Each row of a before or after table is a point. The points were changed in one or more steps. Then noise was added and the rows were shuffled. The steps act on how far a point lies along the listed directions, d1 being the first. Write out the steps. A step turns or swaps two directions, mirrors them in a line or flattens them onto one, adds a multiple of one to another, or multiplies one. Angles are multiples of 10 degrees, from the lower direction toward the higher: turns from -170 to 170, lines from 10 to 170 but not 90. Use the fewest steps. Two steps may share a direction if one is a turn and the other turns, adds or multiplies; they go together, in the order done. Otherwise the lowest direction goes first.

Directions:
(1): [-13.3 -11.1  15.1]
(2): [ 15.0 -17.4   0.4]
(3): [-11.3 -10.1 -17.3]
Before (13 x 3):
[[ 2.5  2.4 -9.1]
 [-4.9  3.8  1.3]
 [-1.6 -1.5  0.8]
 [ 2.2  4.8 -4.6]
 [-5.9  1.4  3.1]
 [-3.6  1.7 -3.4]
 [-1.2 -1.6  2.1]
 [-2.0  2.5 -3.3]
 [ 6.2 -1.7 -8.1]
 [-4.7  8.8  8.5]
 [ 3.8  4.8 -5.9]
 [ 6.9  0.1 -5.1]
 [ 0.4  1.7 -4.7]]
After:
[[  5.0   3.5   0.5]
 [  8.3   3.7 -12.5]
 [  4.0   2.1   2.5]
 [ -4.5  -0.9   9.0]
 [ -3.3  -3.7   3.1]
 [ 13.5   6.4  -9.1]
 [ 10.7   8.8  -9.5]
 [ 11.9   2.5 -12.4]
 [  7.1   3.4  -3.8]
 [ -2.0   3.2   6.3]
 [ -9.9   7.2   8.3]
 [ -1.7  -2.5   3.3]
 [  8.2   8.0  -8.0]]
Steps: multiply d1 by 2; mirror d2 and d3 in the line at 30 degrees

Directions:
(1): [-14.9  12.0  13.3 -10.3  13.2 -15.2]
(2): [ -7.0   5.6   2.8 -22.1 -16.6  14.3]
(3): [-11.0  23.3  -9.6  15.5  -4.0   6.7]
(4): [ 22.9  16.8  -7.7 -11.0   8.3  -1.3]
(5): [-11.2  -7.4 -19.6  -8.4  18.2   9.4]
Before:
[[ -4.7   0.8   0.5   7.0  -0.3  -0.9]
 [ -6.8   3.2   2.2   2.2   3.8  -3.1]
 [-10.0   2.1   1.1   7.1   1.1  -0.7]
 [ 11.2  -2.9  -2.9  -4.5  -0.5   2.9]
 [ -3.6  -1.4  -1.9   0.4  -3.1   5.6]
 [ -3.9   2.9  -1.6  -0.6   2.9   0.1]
 [  7.1   2.7  -5.0   3.8  -2.1   7.0]
 [ -7.6   4.6   3.3   3.0  -0.4  -1.2]
 [  1.3  -4.2  -2.5   3.8   2.2   0.9]
 [ 11.0  -2.5   1.1  -0.1  -3.9   5.5]]
After:
[[  5.3   8.1  -3.6  -4.5   3.7   4.1]
 [ -4.7  -1.5  -4.0  -0.1   0.3   3.9]
 [ -3.6   2.0   0.3  -6.8   2.8   1.4]
 [  0.0   3.0  -1.0   1.5   5.0  -2.1]
 [ -8.2  -1.7  -1.7   4.2  -0.8   3.2]
 [ 12.4   4.3   5.2  -2.4   1.7  -1.8]
 [ 13.4   0.4   0.4  -1.9   1.3  -2.2]
 [-12.9   2.2  -1.6   1.4   1.5   3.0]
 [ -7.5   3.9  -0.6   1.8   1.3   0.7]
 [ -9.3   0.0   0.6   0.8  -2.3   3.6]]
Steps: mirror d1 and d4 in the line at 120 degrees; add 0.7 times d3 to d5; turn d2 and d3 by -40 degrees
